Rows are points. Each copy is the shape, with its points in the same order, turned, moved and blurred by noise. Some copies are also mirrored. Which?

Shape (7 x 2)
-0.070,0.190
0.215,0.131
-0.045,0.043
-0.332,0.009
-0.361,0.127
0.116,0.093
0.206,-0.177
Copy 1 (7 x 2)
-0.033,0.193
0.256,0.042
-0.036,0.043
-0.304,0.060
-0.332,0.176
0.140,0.021
0.165,-0.261
Copy 1 is: only turned
Copy 2 (7 x 2)
0.144,0.175
-0.140,0.245
0.039,0.037
0.302,-0.118
0.376,-0.020
-0.054,0.180
-0.276,-0.033
Copy 2 is: mirrored
Copy 3 (7 x 2)
-0.065,-0.246
0.210,-0.202
-0.062,-0.070
-0.334,-0.018
-0.349,-0.155
0.149,-0.164
0.223,0.131
Copy 3 is: mirrored

Shape (8 x 4)
-0.110,0.040,0.126,-0.289
-0.178,-0.066,0.015,-0.007
-0.041,0.214,-0.004,-0.105
0.377,-0.175,-0.038,-0.272
-0.156,0.159,-0.017,-0.206
0.250,0.176,-0.070,0.218
-0.047,0.128,-0.048,0.431
-0.169,0.186,-0.153,-0.265
Copy 1 (8 x 4)
0.181,0.298,-0.088,0.293
-0.124,0.182,-0.140,0.266
0.020,0.305,-0.139,0.038
0.370,-0.154,0.058,0.031
0.101,0.323,-0.229,0.163
-0.182,0.106,0.084,-0.179
-0.477,0.096,-0.041,-0.052
0.102,0.319,-0.409,0.179
Copy 1 is: mirrored
Copy 2 (8 x 4)
-0.196,0.017,0.028,-0.295
-0.181,-0.030,-0.101,0.024
0.003,0.166,-0.061,-0.203
0.273,-0.259,0.231,-0.169
-0.108,0.072,-0.138,-0.240
0.324,0.198,0.012,0.098
0.078,0.343,-0.138,0.302
-0.060,0.062,-0.231,-0.314
Copy 2 is: only turned
Copy 3 (8 x 4)
-0.082,-0.023,0.125,-0.271
-0.193,0.004,0.018,0.002
0.088,0.129,0.076,-0.124
0.135,-0.391,-0.150,-0.160
-0.050,0.144,0.046,-0.217
0.276,0.034,-0.033,0.235
0.018,0.223,0.046,0.421
-0.027,0.211,-0.082,-0.285
Copy 3 is: only turned
Copy 4 (8 x 4)
-0.100,0.033,0.039,-0.303
-0.133,-0.064,0.106,-0.012
-0.073,0.156,-0.088,-0.063
0.280,-0.250,-0.241,-0.218
-0.159,0.139,-0.075,-0.172
0.277,0.157,-0.088,0.209
0.058,0.140,0.145,0.379
-0.219,0.128,-0.201,-0.138
Copy 4 is: only turned

Shape (12 x 6)
0.203,0.217,0.200,0.015,0.071,-0.124
-0.385,0.005,0.080,-0.162,0.014,-0.103
-0.148,-0.284,0.014,-0.183,0.118,0.082
0.046,0.317,-0.154,0.054,0.239,-0.169
0.040,-0.145,0.062,-0.019,0.065,-0.255
-0.016,-0.141,0.188,-0.247,-0.261,-0.040
0.300,0.204,-0.406,-0.084,0.032,-0.187
-0.126,-0.045,0.058,-0.230,-0.081,-0.252
-0.312,-0.193,-0.108,-0.209,0.009,-0.131
-0.176,-0.003,0.106,-0.092,-0.154,-0.319
0.178,0.152,0.059,-0.077,0.019,0.144
0.207,0.054,0.301,0.185,-0.265,0.405
Copy 1 (12 x 6)
0.289,0.146,0.227,0.061,-0.217,-0.189
-0.048,-0.114,-0.252,0.028,-0.214,0.060
0.113,-0.331,-0.007,-0.094,0.025,0.148
0.358,0.119,-0.159,0.115,-0.049,-0.265
0.007,-0.096,0.111,-0.088,0.014,-0.207
-0.145,-0.015,0.220,-0.038,-0.113,0.218
0.298,0.385,-0.001,0.033,0.323,-0.170
-0.104,0.006,-0.043,-0.144,-0.113,-0.004
-0.121,-0.204,-0.232,-0.046,0.052,0.047
-0.202,0.075,-0.068,-0.015,-0.166,-0.101
0.346,0.117,0.197,0.108,-0.075,0.100
0.216,-0.054,0.539,0.408,-0.189,0.278
Copy 1 is: mirrored
Copy 2 (12 x 6)
0.076,0.118,-0.099,0.072,0.316,-0.062
-0.162,-0.304,0.037,-0.304,0.067,0.101
-0.023,-0.380,-0.119,-0.248,-0.054,-0.153
-0.190,-0.210,0.046,0.319,0.343,0.010
-0.133,-0.005,0.032,-0.139,0.084,-0.273
-0.065,0.028,-0.263,-0.339,-0.040,-0.007
-0.383,-0.116,-0.242,0.406,0.187,-0.179
-0.264,-0.077,-0.101,-0.253,0.100,-0.063
-0.295,-0.360,-0.062,-0.258,-0.064,-0.050
-0.261,0.028,0.053,-0.267,0.057,0.002
0.117,-0.074,-0.249,0.116,0.124,-0.021
0.454,0.141,-0.233,0.063,-0.197,0.146
Copy 2 is: only turned
